Rows are points. Examples show where two turns around zero, p and q, send a point. Where does a point land after both, in the order given? Backwards means that the second turn is done in reverse. Each puzzle has new turns, and all numbers are rounded.
In the rows, zero is written as 128.

Turn p:
[ 83 133] -> [ 86 112]
[171  91] -> [183 115]
[150 124] -> [149 135]
[108 164] -> [ 94 151]
Turn q:
[173 113] -> [166  99]
[98 88] -> [ 86 100]
[130 134] -> [132 133]
[111 177] -> [128 180]
Where do these land?
p, then q backwards: [104 145] -> [ 99 122]
p, then q: [107  86] -> [113  83]
p, then q backwards: [173 153] -> [141 178]

Turn p:
[125  53 117] -> [157  68 165]
[ 98 142 129] -> [102 120 109]
[154 133 151] -> [129 155 151]
[134 183 115] -> [123 168  88]
Turn q:
[128 158  70] -> [159 111  73]
[145 111 131] -> [116 110 139]
[143 130 158] -> [133 128 161]
[105 114 152] -> [108 154 142]
[132 124  59] -> [127  94  67]
[115 131 197] -> [125 169 185]
Where do these land?
p, then q: [138 107 175] -> [127 165 165]
p, then q backwards: [151 194  94] -> [ 65 163 100]
q, then p: [105 104  89] -> [137  96  89]
p, then q: [ 94 112 127] -> [ 92 133 120]
p, then q: [152 123 154] -> [146 145 154]

Turn p:
[138 105 113] -> [127 100 121]
[ 69 147 104] -> [103 165  79]
[154 128 193] -> [126 136 198]
[150 133 103] -> [155 113 115]
Turn q:
[148 105 112] -> [158 126 111]
[101 106 116] -> [135  93 136]
[159 143 176] -> [128 183 150]
[154 174 153] -> [ 99 179 125]
[ 79 111  84] -> [121  61 118]
Where do these land?
q, then p: [ 90  74 175] -> [112 117 207]
p, then q: [ 94 146 132] -> [ 92 122 116]
q, then p: [147 143 141] -> [141 151 122]
p, then q: [130 126  96] -> [145 116 103]
q, then p: [179 152  96] -> [167 132  76]

Turn p:
[100  69 153 104] -> [113  87  86  85]
[132 147 150 174] -> [115 136 115 179]
[108 139 138  58] -> [125  82 171  89]
[191 157 118 166] -> [175 163 133 182]
[117 137 125 138] -> [114 136 132 134]
[121 120  84 129] -> [127 164 132 101]
Turn q:
[114 134 107 140] -> [101 125 123 134]
[142 162 105 101] -> [110 119 144  84]
[198  92 124 148] -> [170  98  67 111]
[126 158 136 136] -> [117 155 129 114]
[ 60  93 168 115] -> [143 143 176 198]
Where do these land?
q, then p backwards: [120 123 103 167] -> [107 114 149 162]
p, then q: [167 134 109 150] -> [123 145  99  93]
p, then q: [104  75  96 127] -> [102  98 173 100]
p, then q: [155 178 123 118] -> [163 168 104 127]
p, then q: [ 93  82 167 111] -> [117  69 149 162]
q, then p: [130 174 170  95] -> [145  79 169 153]

Turn p:
[114 144 126 153 104 145] -> [143 119 155 139 115 103]
[128 127 141  84 120 152] -> [103 111 144  95 119 149]
[133 157  75 198  98  58] -> [195 107  80 203 118  90]
[117  70 141  82 147 166] -> [ 75 131 159 102 170 166]
[166 117 119 153 138 135] -> [167 146 127 123 151 136]
[165 133  80 126 122 140] -> [172 115 133 137 128 169]
[ 83 149 163 107 164 132] -> [ 72 160 130 122  95 118]
[118 127 179 121 131  96] -> [ 97 134  95 104 128  94]
Turn q:
[100 151 121 148 119 158] -> [144 146 108 111 105  97]
[132 153 133  96 114 156] -> [155 130 151  92 116 132]
[144 154  95 131 132  31] -> [116  55 126 154 194  99]
[108 132 135 128 158 161] -> [114 163 118  98 121 126]
[ 99 140 154 143 129 107] -> [100 105 111 121 109 111]
[ 99 112 119 121 124 125] -> [132 123  97 123 126 142]
[214  54 139 128 120 158] -> [137 175 186 196 125 189]
Where do these land?
q, then p: [130 142  86 132 147 129] -> [133 156  99 135 116 150]
p, then q backwards: [137 148 110 103 140 180] -> [151 114 163  90 117 156]
q, then p: [138 107  95 132 128 167] -> [167 144 127 116  94 136]
q, then p: [ 50 120 109 146 141 114] -> [134 100 127 190 125 179]
p, then q: [149 144 124 128 159 177] -> [137 128 173  96  99 119]
q, then p backwards: [141 147 186 156  87  90] -> [ 69 162 115 116  75 134]
q, then p: [138 137 166 106  69  75] -> [117 109 148 110 210 107]
q, then p: [141  80 148 120 152  92] -> [109 157 181 151 134 113]

Turn p:
[147 100 125 197  72 109] -> [138  90 175 177  95 176]
[122 120  83 113 117 111] -> [129 120  85 135 104 144]
[ 98 126 134 112 128 165] -> [115 152 117 128 168 139]
[156 131 120  87 146 157] -> [153 136 107  80 146 128]
[124 140 134 198 141 106] -> [143 126 166 183 107 102]
[145  95 151 124 170  83] -> [123  72 131 119 127  78]
[104 184 149  64 121 164] -> [ 94 199 115  75 148 129]
Turn q:
[174 131 110  70 128 129] -> [138 150 107  69 158 148]
[106 131  83 139 141 120] -> [126 108  82 146 121 126]
[106  84 150 166 130 169] -> [173 107 166 173 120 130]
[ 91 173 171 125 126 111] -> [ 62 122 158 142 125 134]
[185  90 133 140 160 123] -> [174 161 129 123 162  89]
[131 102 140 105 150 150] -> [152 118 142 125 164 140]
[120 183  80 134  76  95] -> [ 83 136  80 105  63 135]
[104 172 121 169 162 155] -> [106 145 111 197 128 148]
[135  85 165 105  79  99] -> [138 105 177  73 111 102]
Where do these land?
p, then q backwards: [ 87 143 127 112  71 107] -> [110 200 128 128 110 131]
p, then q backwards: [161  85  91 137  91 106] -> [ 78 112  93 119  97 163]
q, then p: [ 92 138 115  98 190 172] -> [186 128 118 163 183 105]
q, then p: [124 146 162 102 147 137] -> [119 145 133 132 164  98]
q, then p backwards: [ 81  87 152 104 168 122] -> [131  61 163 148 150 133]
p, then q: [167 123 132 176 118 150] -> [151 172 171 127 138 120]
q, then p backwards: [190 168 164 137 108 121] -> [116 205 154 117 116 146]
q, then p: [122 135  80 158 131 108] -> [140 121 104 157  90 154]

Turn p:
[129 124 168 148 117 138 147 168] -> [132  97 108 101 123 128 156  93]
[152 150 148 113 129 158 142  97] -> [110 138 112  89 153 118 122 155]
[ 95 131  83 167  72 135 160  97] -> [195 152 126 108  78 102  96 140]
[180 102 156 171 112  80  62 140] -> [ 86  64  94 173 111 136  77  96]
[ 97 143  89 132 109 169 108 184] -> [133 138 138 148  81  78 183 123]
[ 82 141  96 123 146 145 141  89] -> [152 196 142 126 129 126 125 141]
[130 120 159  70 117  84 137 106] -> [107 112 163 104 133 189 112 151]
[174  78 134  92 165 157  82 121] -> [ 64 115 166 148 180  96 110 118]
[ 95 173 123 120 155 157 154 123] -> [141 180 113 111 139 129 169 144]
[101 135 158 177 114 107 157 159] -> [166 112  92 113 103 152 146  86]
[174 112  95  96 172  80 118 125] -> [122 103 153 186 176 151 113 160]
Turn q:
[156 123  40 134 131 152 189 173] -> [141  94 140 222 114  70 152 151]
[142 106 122 127 139 140 146  63] -> [174 108 132 120  99 166 135 151]
[102 127 171 174 122 158  84 184] -> [102 147 162 117 158 110  71  66]
[ 93 126 131 158  93  97  86 137] -> [105 113 112  77 140  95  94 115]
[158 109 119 128 128  97 170 132] -> [104  89 129 151 115 140 157 145]
[114 147 167 121 163 121  49 141] -> [116 182  97  93 131 140 111  64]
[125 152 115 117 142 125 186  95] -> [143 124 112 160 129 156 132 185]
[ 96 112 150 100 127 137 100 154] -> [131 146 130 106 172 121 139  94]
[165 150 137  92 107 126 141  73] -> [137 152 136 105  94 155 161 180]
Where do these land?
q, then p: [ 92 128 107 157 114 101 143 110] -> [119 111 164 172 126 117 130 111]
q, then p backwards: [ 90 121  69  68 150 118 152 116] -> [157 178  97 163 162 133 172 163]
q, then p: [150 117 130 146 171 129 185 103] -> [137 115 114 113 123  63 123  87]
p, then q backwards: [182 137 161 127  83 181 119 134] -> [115 121 104 147  71  65 104 136]
q, then p: [149 102 148 129 117 122 151 145] -> [134 138 136  98 136 135 129  93]
p, then q: [ 79 145 106 102 114  81  90  98] -> [112 170 178 113 139  94  78 135]
p, then q: [178 130 120 154 138 140 112 134] -> [129  88  91 131 120 116 123 105]
q, then p backwards: [125  97 107  59 180  81 161 109] -> [137 193 146 145 166  98 159 194]
q, then p backwards: [ 82 141 102 129 107 105  91 164] -> [165 124 140 163 137 188 124 112]
p, then q: [151 175 185 158 115 168 113 159] -> [166  86  87 138 155  92 161 170]
q, then p: [129 114 174 180 118 182  90 136] -> [ 46 147 113 103 122 149  95 128]
